Each row of a before or after table is a point. One or more steps were done to the points. Then noise was added and the rows were shuffled. The steps act on how far a point lies along the listed directions, d1 being the first. What was done? A step turns or swaps two directions, mirrors them in a line or flattens them onto one, adds a multiple of one to another, or multiplies one. Angles are multiples of 10 degrees, from the lower direction toward the higher: turns from -170 to 170, lines from 10 to 170 but not 90. Use the fewest steps. Two steps may share a direction if one is a turn and the other turns, adds or multiplies; they go together, in the order done. Otherwise the lowest direction goes first.
(in the rows, 100 means zero)

Directions:
(1): 71; 123; 66
(2): 67; 113; 136
(3): 125; 143; 108
Before, 8 rows:
122; 108; 87
129; 73; 139
84; 119; 150
106; 100; 92
133; 88; 112
76; 127; 127
104; 169; 55
133; 75; 64
After (8 x 3):
127; 80; 108
148; 108; 73
112; 87; 77
65; 80; 27
65; 76; 136
106; 101; 92
130; 77; 139
59; 87; 116
Steps: mirror d2 and d3 in the line at 170 degrees

Directions:
(1): 128; 68; 117; 114; 74; 146
(2): 77; 63; 130; 67; 134; 107
Before:
139; 91; 100; 102; 99; 133
49; 99; 108; 69; 158; 75
104; 88; 94; 115; 86; 112
139; 102; 67; 126; 50; 128
91; 95; 85; 99; 95; 95
98; 115; 107; 87; 107; 77
89; 83; 110; 65; 153; 79
67; 81; 135; 24; 156; 87
114; 94; 115; 134; 88; 109
63; 99; 91; 86; 130; 53
139; 123; 86; 158; 37; 146
93; 113; 118; 89; 110; 73
60; 88; 120; 69; 171; 56
After (13 x 6):
139; 130; 67; 132; 81; 93
80; 88; 99; 95; 114; 89
98; 107; 97; 71; 140; 87
120; 106; 113; 105; 81; 106
45; 63; 144; 54; 157; 111
151; 137; 72; 164; 63; 99
127; 95; 82; 142; 59; 110
139; 173; 57; 123; 51; 87
95; 89; 90; 100; 90; 103
83; 93; 123; 106; 125; 86
126; 138; 70; 151; 60; 120
73; 57; 110; 49; 136; 102
121; 109; 116; 114; 80; 101
Steps: turn d1 and d2 by 150 degrees

Directions:
(1): 109; 145; 109; 49; 57; 93; 121; 100; 79
(2): 137; 119; 54; 130; 108; 120; 112; 81; 57
Before:
77; 107; 122; 64; 82; 79; 105; 103; 125
97; 106; 104; 101; 107; 102; 98; 99; 101
97; 100; 103; 103; 99; 116; 104; 95; 109
137; 122; 67; 129; 120; 118; 117; 93; 57
112; 104; 86; 107; 106; 107; 98; 99; 87
75; 99; 123; 74; 93; 88; 104; 105; 121
90; 136; 137; 21; 57; 88; 118; 103; 94
101; 123; 127; 46; 63; 86; 114; 106; 92
90; 101; 113; 88; 83; 99; 104; 118; 113
After (9 x 9):
69; 127; 160; 5; 51; 78; 112; 113; 119
97; 106; 103; 102; 106; 104; 99; 99; 102
71; 104; 133; 59; 81; 77; 105; 106; 132
113; 103; 83; 105; 105; 108; 98; 99; 87
88; 98; 118; 87; 83; 99; 103; 118; 115
87; 114; 148; 34; 59; 79; 110; 113; 111
136; 122; 67; 131; 121; 119; 118; 92; 53
71; 98; 128; 71; 95; 85; 103; 109; 125
98; 99; 103; 104; 100; 116; 104; 94; 107
Steps: add -0.5 times d1 to d2

Directions:
(1): 88; 110; 124; 92; 28; 101; 145; 90; 99; 136; 92; 76
(2): 106; 87; 116; 139; 129; 120; 138; 62; 59; 95; 142; 76
(3): 81; 40; 115; 118; 72; 147; 72; 82; 105; 100; 93; 137
(4): 69; 90; 86; 79; 102; 66; 75; 84; 95; 151; 160; 115
(5): 38; 79; 83; 74; 119; 131; 108; 127; 108; 91; 100; 48
Before (10 x 12):
51; 63; 84; 76; 132; 149; 66; 118; 123; 78; 83; 92
121; 142; 76; 87; 119; 34; 91; 115; 117; 136; 113; 115
96; 62; 82; 95; 140; 112; 11; 89; 116; 80; 105; 179
78; 73; 86; 119; 175; 111; 72; 97; 68; 103; 162; 111
97; 126; 67; 90; 128; 50; 67; 131; 117; 104; 114; 114
98; 60; 83; 117; 173; 141; 92; 90; 85; 67; 114; 89
121; 88; 107; 111; 65; 103; 67; 75; 99; 121; 98; 149
106; 85; 134; 138; 92; 105; 120; 37; 78; 130; 136; 119
46; 28; 88; 104; 109; 131; 82; 94; 86; 103; 124; 74
105; 120; 70; 76; 161; 82; 63; 135; 126; 60; 81; 105
After (10 x 12):
75; 43; 94; 93; 67; 106; 57; 101; 109; 116; 97; 120
92; 125; 103; 110; 80; 67; 139; 90; 84; 134; 138; 74
87; 76; 99; 108; 94; 125; 83; 84; 89; 113; 115; 105
107; 131; 90; 102; 118; 53; 137; 93; 89; 146; 141; 74
75; 93; 86; 78; 113; 89; 48; 112; 136; 108; 84; 136
64; 105; 107; 64; 29; 82; 86; 125; 115; 163; 99; 119
78; 73; 127; 104; 62; 142; 112; 73; 102; 114; 89; 103
57; 70; 135; 88; 16; 133; 132; 56; 91; 147; 113; 101
97; 93; 103; 67; 30; 108; 101; 112; 130; 127; 51; 104
101; 128; 127; 103; 55; 94; 167; 80; 90; 120; 101; 62
Steps: turn d1 and d2 by 170 degrees; flatten d3 and d5 onto the line at 10 degrees

Directions:
(1): 110; 76; 95; 61; 96; 91; 95; 170; 133; 89; 132; 71; 44; 83; 107; 121; 77; 120
(2): 133; 76; 132; 125; 125; 110; 90; 72; 95; 62; 59; 79; 66; 108; 107; 71; 34; 109
Before (11 x 18):
77; 111; 90; 93; 106; 84; 104; 118; 105; 130; 108; 122; 108; 101; 100; 105; 140; 91
123; 93; 121; 91; 115; 107; 106; 117; 108; 73; 95; 92; 84; 92; 90; 88; 59; 102
77; 108; 92; 83; 94; 95; 98; 124; 91; 100; 132; 114; 103; 107; 90; 106; 133; 103
130; 119; 116; 139; 105; 119; 99; 30; 74; 95; 58; 117; 131; 122; 109; 56; 96; 84
126; 100; 99; 123; 102; 112; 103; 62; 77; 102; 86; 118; 114; 97; 99; 80; 91; 99
116; 88; 134; 162; 126; 127; 92; 20; 72; 65; 22; 105; 116; 126; 102; 55; 42; 102
91; 103; 86; 72; 82; 89; 90; 175; 106; 97; 151; 80; 78; 79; 97; 138; 120; 102
110; 96; 120; 112; 100; 107; 86; 93; 105; 86; 83; 90; 83; 107; 114; 80; 71; 101
127; 89; 110; 108; 109; 104; 114; 93; 99; 85; 100; 75; 87; 92; 94; 94; 75; 113
94; 119; 91; 108; 86; 100; 97; 117; 109; 114; 109; 103; 111; 112; 107; 111; 112; 107
93; 135; 100; 127; 112; 100; 117; 45; 80; 113; 75; 131; 157; 119; 96; 76; 116; 83
After:
116; 90; 116; 77; 105; 99; 108; 135; 113; 80; 111; 89; 78; 86; 89; 101; 75; 103
76; 117; 94; 99; 97; 98; 102; 100; 79; 98; 120; 124; 122; 113; 90; 100; 138; 99
138; 88; 105; 116; 109; 113; 96; 73; 85; 90; 88; 103; 96; 94; 100; 79; 70; 107
118; 117; 118; 129; 124; 106; 112; 40; 78; 89; 57; 115; 128; 119; 99; 62; 73; 92
80; 111; 98; 105; 113; 86; 101; 94; 96; 129; 92; 129; 119; 109; 99; 97; 136; 87
122; 88; 101; 95; 104; 100; 113; 109; 109; 88; 114; 73; 86; 89; 94; 106; 80; 116
107; 92; 116; 98; 92; 99; 85; 116; 113; 86; 98; 84; 74; 102; 119; 87; 76; 106
152; 97; 127; 134; 120; 115; 87; 51; 88; 77; 53; 95; 86; 121; 117; 54; 58; 97
75; 120; 73; 82; 81; 90; 96; 147; 94; 114; 148; 100; 117; 88; 91; 138; 152; 88
135; 59; 141; 134; 132; 123; 89; 74; 102; 47; 40; 76; 58; 117; 107; 61; 11; 125
92; 124; 96; 114; 86; 104; 98; 104; 103; 116; 105; 105; 120; 113; 103; 111; 111; 102
Steps: turn d1 and d2 by -40 degrees
